Every row gives one point. The window is the flat piece filled in between its corners: a triangle in 3 columns, a solid with four corners in 4, and so on. A path goes straight from each point to the next, and from the last back to the first. List the points from which the path goes on through the window.

Window:
[[-0.002, 0.004, -0.050],
[-0.010, -0.049, 0.018],
[0.008, 0.033, -0.020]]
Path:
(1): [0.024, 0.013, -0.009]
(2): [0.017, -0.040, -0.016]
(3): [-0.027, 0.028, -0.042]
(4): [-0.029, -0.007, 0.018]
(5): [0.034, 0.002, -0.017]
(6): [0.030, 0.024, -0.024]
(7): [-0.034, 0.035, -0.015]
(8): [-0.026, 0.006, -0.019]
(9): [0.028, 0.006, -0.031]
(10): [0.024, -0.013, -0.017]
(11): [-0.056, -0.027, -0.068]
(12): [-0.051, -0.016, -0.049]
(13): [0.024, -0.051, 0.046]
(14): [0.029, -0.002, -0.005]
(15): [-0.035, 0.014, -0.013]
(16): [-0.024, 0.057, -0.039]
Through the window after points: 2, 6, 8, 12, 14, 16

Window:
[[-0.035, -0.029, -0.020, 0.026],
[-0.010, -0.045, -0.026, -0.010],
[0.029, -0.009, 0.009, 0.030],
[0.056, 0.079, 0.035, 0.008]]
Path:
(1): [0.036, 0.033, -0.031, 0.026]
(2): [-0.009, -0.008, 0.047, 0.028]
(3): [-0.025, -0.045, -0.011, -0.011]
(4): [0.010, -0.014, -0.042, 0.033]
(5): [0.028, 0.047, -0.010, 0.031]
(6): [0.002, -0.003, 0.034, -0.002]
(7): [-0.008, -0.042, 0.017, 0.004]
(8): [-0.007, -0.034, -0.036, 0.038]
Through the window after points: 3, 5

Window:
[[0.038, -0.025, 0.036, -0.027],
[0.060, 0.037, -0.001, 0.037],
[-0.012, -0.024, -0.016, -0.021],
[-0.043, -0.020, -0.014, 0.019]]
Path:
(1): [0.014, -0.021, -0.041, 0.022]
(2): [-0.025, 0.040, 0.004, 0.014]
(3): [0.036, 0.053, 0.028, -0.002]
(4): [0.059, 0.017, -0.015, 0.056]
(5): [0.026, -0.037, 0.026, -0.008]
(6): [0.017, -0.003, 0.022, -0.027]
(7): [0.033, 0.007, 0.019, -0.024]
(8): [0.023, -0.058, 0.016, -0.022]
(9): [-0.002, -0.038, -0.055, 0.042]
(10): [-0.017, 0.003, -0.005, 0.001]
(11): [-0.011, 0.006, 0.035, 0.007]
(12): [0.034, -0.040, -0.020, 0.006]
(13): [-0.017, -0.037, -0.030, 0.038]
(14): [-0.054, 0.010, -0.005, -0.018]
(15): [0.011, 0.034, 0.005, -0.032]
(16): [0.056, -0.059, 0.034, 0.022]
Through the window after points: 5, 15

Window:
[[-0.093, 0.050, -0.007, 0.017, 0.001, -0.030],
[-0.040, 0.064, 0.021, -0.027, -0.031, 0.000],
[0.044, 0.025, 0.004, 0.011, 0.007, 0.050],
[0.056, -0.008, 0.014, 0.023, -0.007, -0.003],
[-0.028, -0.054, -0.037, -0.009, 0.004, -0.030],
[0.029, -0.055, 0.024, 0.018, -0.002, 0.026]]
Path:
(1): [0.009, 0.016, 0.004, 0.054, -0.050, 0.040]
(2): [-0.019, 0.057, 0.018, -0.032, 0.044, -0.015]
(3): [0.007, 0.008, -0.004, 0.000, 0.022, -0.029]
(4): [0.013, -0.006, 0.021, 0.035, -0.055, 0.031]
(5): [-0.028, 0.019, -0.041, 0.015, -0.053, 0.037]
(6): [-0.013, 0.027, 0.020, 0.005, 0.026, 0.007]
(7): [0.045, -0.015, 0.036, -0.022, 0.013, -0.034]
(8): [-0.034, 0.028, -0.007, 0.001, -0.023, 0.004]
(9): [0.025, -0.043, -0.079, 0.027, -0.033, 0.027]
(10): [0.016, 0.007, 0.030, 0.001, 0.016, 0.020]
(11): [0.004, -0.037, 0.015, -0.023, 0.021, -0.001]
(12): [-0.006, -0.022, -0.017, 0.026, -0.023, -0.020]
(13): [-0.058, 0.017, -0.058, -0.007, -0.062, -0.003]
(14): [-0.007, -0.019, 0.008, 0.008, 0.037, -0.014]
(15): [-0.014, -0.051, 0.001, -0.010, 0.014, -0.025]
(16): [-0.036, -0.002, -0.050, 0.006, -0.010, -0.012]
Through the window after points: 3, 7, 9, 13, 15

Window:
[[0.022, 0.045, 0.013, 0.008, 0.023, -0.026, -0.020, 0.008],
[0.019, -0.009, 0.015, 0.030, 0.040, 0.012, 0.014, 0.039],
[0.034, -0.050, 0.006, -0.033, -0.087, 0.004, 0.019, 0.001],
[0.013, 0.016, 0.004, 0.020, -0.012, 0.028, -0.042, -0.016],
[0.042, -0.031, -0.079, -0.080, -0.036, 0.054, 0.106, 0.018],
[-0.025, 0.030, 0.015, 0.002, 0.036, 0.000, 0.000, -0.070],
[-0.028, 0.008, 0.003, 0.010, -0.018, -0.003, -0.013, 0.029],
[0.013, 0.027, 0.010, 0.014, -0.030, 0.020, 0.039, -0.004]]
Path:
(1): [-0.005, 0.029, -0.001, -0.088, -0.002, 0.035, -0.031, 0.019]
(2): [0.007, 0.020, 0.071, -0.068, -0.060, -0.014, -0.011, 0.015]
(3): [-0.007, -0.014, -0.030, 0.037, -0.001, 0.013, 0.006, 0.018]
(4): [0.019, 0.000, -0.007, 0.022, -0.014, 0.001, 0.019, -0.016]
(5): [0.009, 0.027, 0.019, 0.006, -0.011, 0.031, 0.020, 0.018]
(6): [0.020, -0.008, -0.007, -0.034, -0.035, 0.025, 0.034, 0.030]
(7): [0.024, -0.007, -0.037, -0.005, -0.031, 0.011, 0.039, 0.007]
(8): [0.027, 0.005, -0.019, 0.062, -0.042, -0.007, 0.025, -0.006]
(9): [0.005, 0.018, 0.011, -0.014, -0.014, 0.026, 0.020, -0.003]
(10): [-0.003, 0.050, -0.002, -0.086, -0.022, 0.028, -0.003, 0.009]
(11): [0.024, -0.031, -0.008, 0.041, -0.009, 0.012, 0.027, -0.022]
(12): [0.027, -0.022, -0.017, 0.030, -0.023, 0.010, 0.024, -0.010]
Through the window after points: 2, 4, 8, 10

Window:
[[0.003, 0.027, 0.014, 0.027, 0.025, -0.016, 0.043, -0.004, -0.011],
[0.019, 0.022, -0.046, -0.077, -0.030, 0.031, 0.056, -0.002, -0.038],
[-0.008, 0.034, 0.035, 0.003, 0.042, 0.019, -0.074, -0.012, -0.001],
[0.002, -0.022, 0.023, 0.034, 0.007, -0.015, -0.031, -0.019, 0.011],
[-0.065, -0.021, -0.021, 0.002, -0.014, 0.018, 0.081, -0.043, -0.013],
[0.022, 0.013, 0.056, -0.054, 0.022, 0.002, -0.031, -0.019, -0.006],
[-0.018, 0.034, 0.032, 0.025, -0.019, -0.053, -0.014, -0.032, -0.012],
[0.002, 0.035, 0.010, -0.025, 0.019, -0.040, -0.011, 0.007, 0.029],
[-0.038, -0.010, 0.013, -0.009, -0.037, 0.041, 0.057, 0.013, -0.003]]
Path:
(1): [-0.035, -0.004, 0.020, -0.011, 0.014, -0.016, 0.000, 0.033, -0.017]
(2): [-0.030, -0.047, 0.008, -0.019, -0.007, -0.025, 0.020, -0.008, -0.060]
(3): [-0.023, 0.039, 0.025, 0.019, -0.002, 0.021, 0.019, -0.021, 0.046]
(4): [-0.012, 0.008, 0.017, -0.017, -0.023, 0.005, 0.043, -0.026, 0.048]
(5): [-0.007, 0.012, 0.014, -0.025, 0.017, -0.005, -0.044, 0.002, -0.064]
(6): [-0.022, 0.024, 0.023, 0.023, 0.001, -0.047, -0.006, -0.005, -0.025]
(7): [0.003, 0.036, 0.028, -0.016, -0.034, -0.013, -0.010, -0.068, 0.036]
(8): [0.015, 0.019, 0.078, -0.014, -0.004, 0.020, 0.000, -0.031, 0.033]
(9): [0.007, 0.009, -0.015, -0.075, 0.041, -0.032, -0.040, 0.005, -0.057]
(10): [-0.015, 0.008, 0.029, 0.006, 0.043, -0.061, -0.041, 0.016, -0.013]
(11): [0.010, 0.030, 0.027, -0.009, -0.015, 0.014, -0.005, -0.027, 0.001]
(12): [0.014, 0.040, 0.028, -0.003, 0.013, 0.046, -0.039, -0.069, 0.012]
Through the window after points: 6, 8, 12

Window:
[[-0.034, -0.051, 0.052, -0.079, 0.022, -0.045, 0.039, 0.023, -0.002, 0.022, -0.016],
[0.031, -0.019, -0.017, -0.043, 0.009, -0.037, 0.031, 0.031, 0.022, -0.007, 0.017],
[0.015, 0.039, 0.011, 0.008, -0.043, -0.009, 0.006, 0.012, 0.034, 0.025, -0.001],
[-0.105, -0.041, -0.048, -0.013, 0.001, 0.003, 0.026, 0.008, 0.007, 0.016, -0.008],
[-0.008, -0.074, -0.019, 0.042, -0.028, -0.005, -0.005, 0.011, -0.022, 0.015, -0.049],
[0.033, 0.010, -0.009, 0.017, -0.011, 0.007, 0.067, -0.036, 0.007, 0.001, -0.003],
[-0.034, 0.016, 0.003, -0.079, -0.030, 0.030, -0.055, 0.002, -0.014, 0.003, -0.092],
[-0.052, 0.028, 0.031, -0.021, -0.009, -0.009, -0.012, 0.074, -0.038, 0.026, -0.004],
[-0.042, 0.016, -0.012, -0.018, 0.000, 0.013, -0.014, 0.038, 0.036, -0.029, -0.083],
[-0.010, -0.033, 0.064, -0.004, 0.004, -0.002, -0.002, 0.002, 0.013, -0.046, 0.026],
[-0.001, -0.073, 0.053, 0.030, 0.069, 0.005, -0.006, -0.018, -0.013, 0.052, -0.025]]
Path:
(1): [-0.020, -0.001, 0.003, -0.008, 0.013, -0.047, -0.016, 0.023, -0.016, 0.002, -0.026]
(2): [0.024, -0.044, 0.007, -0.021, -0.007, 0.030, 0.043, 0.012, 0.037, 0.018, 0.006]
(3): [0.007, -0.014, -0.005, -0.010, -0.011, 0.044, 0.039, 0.017, 0.027, 0.000, -0.015]
(4): [-0.024, -0.022, -0.003, -0.026, 0.015, -0.033, 0.002, 0.019, -0.006, -0.002, -0.024]
(5): [-0.033, -0.041, 0.043, -0.014, 0.037, -0.030, 0.005, -0.006, -0.013, 0.020, -0.016]
(6): [0.007, -0.056, 0.022, -0.036, 0.011, 0.017, 0.030, 0.035, 0.019, 0.038, -0.035]
(7): [-0.005, -0.056, 0.021, -0.016, -0.031, 0.035, 0.002, 0.015, 0.018, 0.023, -0.018]
(8): [-0.022, -0.013, -0.018, 0.039, 0.027, -0.071, 0.006, 0.006, -0.032, -0.040, -0.029]
(9): [-0.014, -0.003, 0.001, 0.001, -0.011, -0.035, 0.011, 0.012, -0.022, 0.012, -0.019]
(10): [-0.029, -0.036, 0.019, -0.042, 0.001, 0.066, 0.005, 0.002, 0.033, 0.008, 0.000]
(11): [-0.022, -0.021, 0.007, -0.029, -0.013, 0.039, 0.036, 0.052, 0.023, -0.012, -0.020]
(12): [-0.003, -0.014, 0.010, 0.034, 0.006, -0.030, -0.034, -0.028, -0.025, 0.021, -0.028]
Through the window after points: 1, 5, 7

Window:
[[-0.011, 0.035, 0.001, 0.006, -0.057, -0.015, 0.023, -0.001, -0.027, -0.010, 0.018, 0.037],
[-0.045, 0.017, 0.007, 0.004, 0.022, -0.073, -0.014, -0.002, 0.033, 0.044, -0.007, -0.012],
[0.011, -0.031, 0.021, 0.008, 0.015, -0.083, 0.019, -0.034, 0.009, 0.050, 0.022, 0.011],
[-0.028, 0.006, 0.022, -0.011, 0.051, -0.039, 0.040, 0.021, 0.025, 0.068, 0.043, 0.023],
[-0.025, -0.022, 0.044, 0.010, 0.018, -0.050, 0.019, 0.016, 0.003, 0.055, 0.033, -0.052],
[0.004, -0.010, -0.010, 0.012, -0.017, 0.013, 0.003, 0.020, -0.049, 0.010, -0.032, 0.047],
[0.012, 0.019, -0.015, 0.056, 0.004, 0.047, 0.010, -0.043, -0.010, -0.065, -0.012, 0.009],
[0.011, 0.026, 0.017, 0.036, -0.024, 0.045, -0.033, -0.013, 0.002, 0.021, 0.015, 0.038],
[-0.008, 0.042, -0.028, -0.034, -0.021, 0.027, -0.005, -0.034, -0.046, 0.036, 0.007, 0.015],
[0.012, 0.025, 0.061, 0.032, -0.021, 0.029, 0.028, -0.065, -0.020, -0.058, -0.071, 0.024],
[-0.073, -0.037, 0.009, -0.002, -0.009, -0.039, 0.031, -0.034, 0.038, 0.057, 0.010, -0.008],
[0.048, -0.004, 0.025, -0.014, -0.010, 0.036, -0.011, -0.004, 0.014, -0.064, -0.015, 0.026]]
Path:
(1): [-0.044, -0.026, 0.024, -0.010, -0.015, -0.014, -0.012, -0.073, -0.039, 0.026, 0.058, 0.053]
(2): [0.015, 0.015, 0.003, 0.019, 0.011, -0.005, 0.020, 0.015, 0.029, 0.020, -0.039, -0.018]
(3): [0.061, 0.021, 0.002, 0.012, -0.037, -0.037, 0.044, -0.029, 0.027, 0.050, 0.004, -0.006]
(4): [-0.037, -0.001, 0.022, 0.008, 0.025, -0.018, -0.004, -0.003, 0.000, 0.022, 0.015, 0.026]
(5): [-0.079, -0.032, 0.061, 0.002, 0.022, 0.017, -0.010, 0.001, -0.030, 0.015, 0.031, 0.010]
(6): [0.064, 0.031, -0.017, 0.010, -0.012, -0.042, 0.027, -0.006, 0.037, 0.035, -0.002, -0.007]
(7): [0.013, -0.009, 0.006, 0.020, -0.012, 0.003, 0.014, 0.023, 0.022, 0.033, -0.004, 0.002]
(8): [-0.033, 0.019, 0.039, 0.006, 0.024, -0.013, -0.018, -0.093, -0.028, -0.005, 0.011, 0.041]
(9): [-0.027, -0.002, 0.026, -0.007, -0.019, 0.003, -0.014, -0.012, -0.029, -0.022, -0.014, 0.014]
(10): [0.036, 0.022, -0.011, 0.038, -0.020, 0.008, 0.024, -0.020, 0.021, 0.010, 0.010, 0.024]
(11): [-0.028, 0.038, -0.052, -0.002, -0.056, 0.034, 0.048, -0.021, 0.018, 0.044, -0.022, -0.031]
(12): [-0.008, 0.004, 0.024, -0.017, 0.013, -0.015, -0.020, -0.031, -0.040, 0.017, 0.021, 0.038]
(13): [-0.036, -0.006, 0.007, 0.019, 0.018, 0.035, -0.015, -0.077, -0.047, -0.046, 0.018, 0.020]
(14): [0.040, 0.027, -0.008, 0.047, -0.014, 0.001, 0.036, 0.026, 0.030, -0.005, -0.026, -0.004]
(15): [-0.001, 0.009, 0.047, 0.027, 0.000, -0.040, 0.073, -0.011, 0.023, 0.042, -0.028, -0.022]
(16): [-0.016, -0.009, 0.000, -0.005, 0.011, -0.026, -0.034, -0.025, -0.007, 0.012, 0.029, 0.034]
Through the window after points: 3, 5, 11, 13, 15

Window:
[[-0.069, -0.016, 0.019, -0.021, -0.020, 0.004, 0.013, -0.029, 0.002, -0.020, 0.020, -0.003],
[-0.017, 0.035, 0.060, 0.089, 0.033, 0.017, -0.014, -0.011, -0.007, -0.035, 0.019, 0.042],
[0.002, 0.006, 0.030, -0.036, -0.012, -0.013, -0.006, -0.051, 0.029, -0.011, 0.062, -0.051],
[-0.013, 0.017, 0.035, 0.091, -0.014, 0.084, 0.048, 0.032, -0.008, -0.004, 0.052, 0.093],
[-0.001, -0.002, -0.017, 0.016, -0.005, 0.019, 0.045, 0.018, -0.077, 0.099, 0.028, 0.038],
[0.005, -0.016, 0.027, -0.015, 0.032, 0.014, -0.003, 0.072, -0.046, 0.075, 0.040, 0.038],
[0.003, 0.050, -0.009, 0.035, 0.015, -0.007, 0.011, 0.027, 0.025, -0.021, -0.007, 0.028],
[0.018, 0.021, 0.031, -0.037, 0.002, -0.059, 0.041, -0.016, -0.002, -0.028, 0.014, 0.030],
[-0.024, -0.035, 0.054, -0.036, -0.037, -0.040, 0.069, -0.028, 0.032, 0.013, -0.002, -0.055],
[0.020, -0.030, 0.013, 0.024, -0.014, -0.043, -0.009, -0.010, 0.024, -0.036, -0.001, 0.026],
[0.051, -0.007, -0.006, -0.077, 0.037, -0.011, 0.007, -0.029, -0.015, -0.002, -0.042, -0.021],
[0.010, 0.029, 0.042, -0.009, -0.018, -0.023, -0.013, -0.031, 0.042, -0.007, -0.025, 0.041]]
Path:
(1): [-0.028, 0.020, 0.015, 0.000, 0.027, -0.019, 0.030, -0.013, 0.026, -0.011, 0.018, 0.078]
(2): [-0.021, -0.007, 0.041, -0.004, 0.015, -0.007, 0.021, -0.029, 0.029, 0.017, 0.033, 0.015]
(3): [-0.008, 0.017, 0.021, 0.031, -0.033, 0.001, 0.020, 0.025, -0.032, -0.008, 0.021, 0.019]
(4): [0.009, 0.005, 0.038, -0.001, -0.024, -0.005, 0.025, -0.002, -0.026, -0.009, 0.001, 0.006]
(5): [-0.001, -0.008, -0.001, -0.019, 0.009, -0.021, 0.031, -0.012, 0.040, 0.016, 0.025, 0.024]
(6): [-0.017, -0.002, 0.032, 0.043, 0.035, 0.014, 0.011, -0.012, -0.006, 0.029, 0.039, 0.028]
(7): [0.000, 0.037, 0.033, 0.012, -0.011, 0.009, 0.014, 0.012, -0.009, -0.028, 0.003, 0.034]
(8): [0.023, 0.015, 0.028, -0.029, -0.008, -0.013, 0.004, 0.025, -0.029, 0.018, 0.017, -0.007]
(9): [-0.010, -0.035, -0.013, -0.024, 0.038, 0.002, 0.041, -0.028, 0.039, 0.021, -0.016, 0.058]
(10): [-0.002, -0.059, 0.054, 0.019, 0.029, -0.064, 0.047, -0.048, 0.073, -0.015, 0.010, 0.025]
(11): [0.006, 0.015, 0.006, -0.011, -0.038, -0.003, -0.006, 0.010, -0.023, -0.011, 0.007, -0.006]
(12): [0.032, -0.002, 0.053, -0.006, -0.018, 0.006, 0.012, 0.018, -0.001, -0.019, 0.007, -0.021]
(13): [-0.043, 0.001, -0.019, -0.022, 0.017, -0.017, 0.037, -0.060, 0.014, 0.034, 0.027, 0.021]
(14): [-0.018, 0.006, 0.042, 0.042, 0.038, -0.018, 0.023, -0.019, 0.012, 0.010, 0.019, 0.033]
(15): [0.015, 0.050, 0.014, 0.035, -0.028, 0.027, -0.029, 0.024, -0.005, -0.060, -0.006, 0.020]
(16): [0.036, 0.000, 0.029, 0.004, -0.026, -0.009, 0.018, 0.014, -0.033, 0.001, -0.006, -0.017]
Through the window after points: 10, 12, 14

Window:
[[0.002, 0.012, -0.014, -0.005, 0.012, -0.061, -0.086, 0.030, -0.023, -0.022, 0.082, -0.014, 0.006, 0.059],
[0.004, 0.031, 0.086, -0.051, 0.006, -0.025, -0.062, -0.006, 0.018, 0.056, 0.039, -0.044, -0.017, -0.051],
[0.016, 0.007, 0.017, -0.009, 0.059, -0.032, 0.001, 0.016, 0.056, 0.002, -0.038, 0.097, -0.026, -0.037],
[0.002, -0.016, -0.012, 0.033, -0.021, 0.000, -0.007, -0.010, 0.049, -0.001, 0.002, -0.014, 0.015, -0.010],
[0.057, 0.015, -0.083, -0.016, -0.029, -0.004, -0.017, 0.023, -0.037, -0.043, -0.039, 0.036, 0.001, -0.106],
[0.026, -0.008, 0.008, -0.027, -0.038, -0.077, -0.006, 0.004, 0.052, 0.044, -0.069, -0.034, 0.031, -0.006],
[0.021, -0.004, -0.018, -0.028, -0.009, -0.026, 0.037, -0.008, -0.020, -0.026, 0.023, -0.006, 0.065, 0.022],
[-0.028, -0.034, 0.046, -0.022, -0.031, 0.015, 0.013, 0.020, 0.014, 0.007, -0.028, -0.046, 0.016, -0.045],
[-0.033, -0.005, -0.033, -0.006, -0.020, -0.051, 0.008, 0.004, 0.002, 0.020, -0.018, -0.020, 0.024, -0.101],
[-0.024, 0.026, -0.009, 0.006, 0.027, -0.011, -0.015, 0.047, 0.019, 0.042, 0.017, -0.065, 0.001, -0.016],
[-0.020, -0.020, 0.004, -0.041, -0.022, 0.027, -0.004, -0.001, -0.015, 0.056, -0.015, -0.009, 0.004, -0.002],
[0.018, -0.036, 0.019, 0.010, 0.000, -0.004, -0.019, 0.040, 0.028, 0.071, -0.032, 0.013, 0.031, -0.015],
[-0.020, 0.030, 0.000, 0.030, 0.034, -0.010, 0.003, -0.003, -0.034, 0.004, -0.023, -0.029, 0.048, 0.026],
[-0.041, -0.001, -0.020, -0.009, -0.050, 0.029, -0.011, 0.030, 0.010, 0.008, 0.008, -0.011, 0.072, 0.014]]
Path:
(1): [-0.021, 0.018, 0.013, 0.023, -0.026, -0.040, -0.026, 0.049, -0.006, 0.024, 0.025, -0.013, 0.004, -0.006]
(2): [0.027, 0.016, 0.023, 0.026, -0.035, -0.006, 0.024, 0.066, -0.015, 0.009, -0.020, 0.007, 0.013, -0.032]
(3): [-0.019, -0.021, -0.002, -0.027, -0.001, -0.019, -0.020, -0.015, 0.020, 0.020, -0.010, -0.014, 0.028, -0.022]
(4): [-0.031, -0.047, -0.070, -0.060, 0.054, 0.028, -0.010, -0.001, 0.003, -0.021, -0.017, -0.047, -0.001, 0.004]
(5): [0.009, 0.002, 0.012, -0.003, -0.036, -0.019, -0.009, 0.018, 0.019, 0.029, -0.007, 0.005, 0.023, -0.028]
(6): [0.009, 0.034, 0.011, 0.034, -0.029, -0.022, 0.018, 0.013, -0.031, 0.005, 0.021, 0.008, -0.005, 0.009]
(7): [0.002, -0.011, -0.011, -0.031, 0.002, -0.007, -0.027, 0.012, 0.020, 0.015, -0.018, -0.012, 0.033, -0.045]
(8): [0.010, -0.013, -0.001, -0.032, 0.059, 0.025, -0.085, 0.024, 0.021, -0.012, -0.023, -0.012, 0.027, -0.038]
(9): [0.011, 0.014, -0.001, 0.000, -0.060, -0.050, 0.047, 0.004, -0.007, 0.027, 0.011, 0.008, 0.009, 0.006]
(10): [0.003, -0.006, 0.034, 0.015, -0.022, -0.014, 0.016, 0.016, 0.011, 0.041, -0.015, 0.008, -0.015, -0.033]
(11): [-0.012, 0.006, -0.065, -0.045, 0.021, 0.010, -0.035, 0.003, 0.031, -0.010, -0.015, -0.038, 0.071, -0.007]
(12): [-0.008, 0.005, 0.001, -0.042, 0.066, 0.007, -0.051, -0.022, 0.031, 0.005, 0.010, -0.055, 0.019, -0.026]
(13): [0.000, -0.010, 0.015, 0.009, -0.035, -0.021, 0.023, 0.033, 0.021, 0.013, -0.031, 0.048, 0.007, -0.022]
(14): [-0.005, 0.036, -0.010, 0.022, -0.018, -0.018, 0.020, 0.017, -0.089, 0.016, -0.003, 0.050, 0.000, -0.018]
(15): [-0.003, -0.014, 0.004, -0.020, 0.026, -0.027, -0.029, 0.017, 0.073, 0.016, -0.010, -0.037, 0.023, -0.016]
(16): [-0.009, -0.008, -0.029, -0.029, -0.001, -0.002, -0.024, -0.004, 0.001, -0.007, 0.006, -0.013, 0.047, 0.004]
Through the window after points: 6, 12, 14, 16
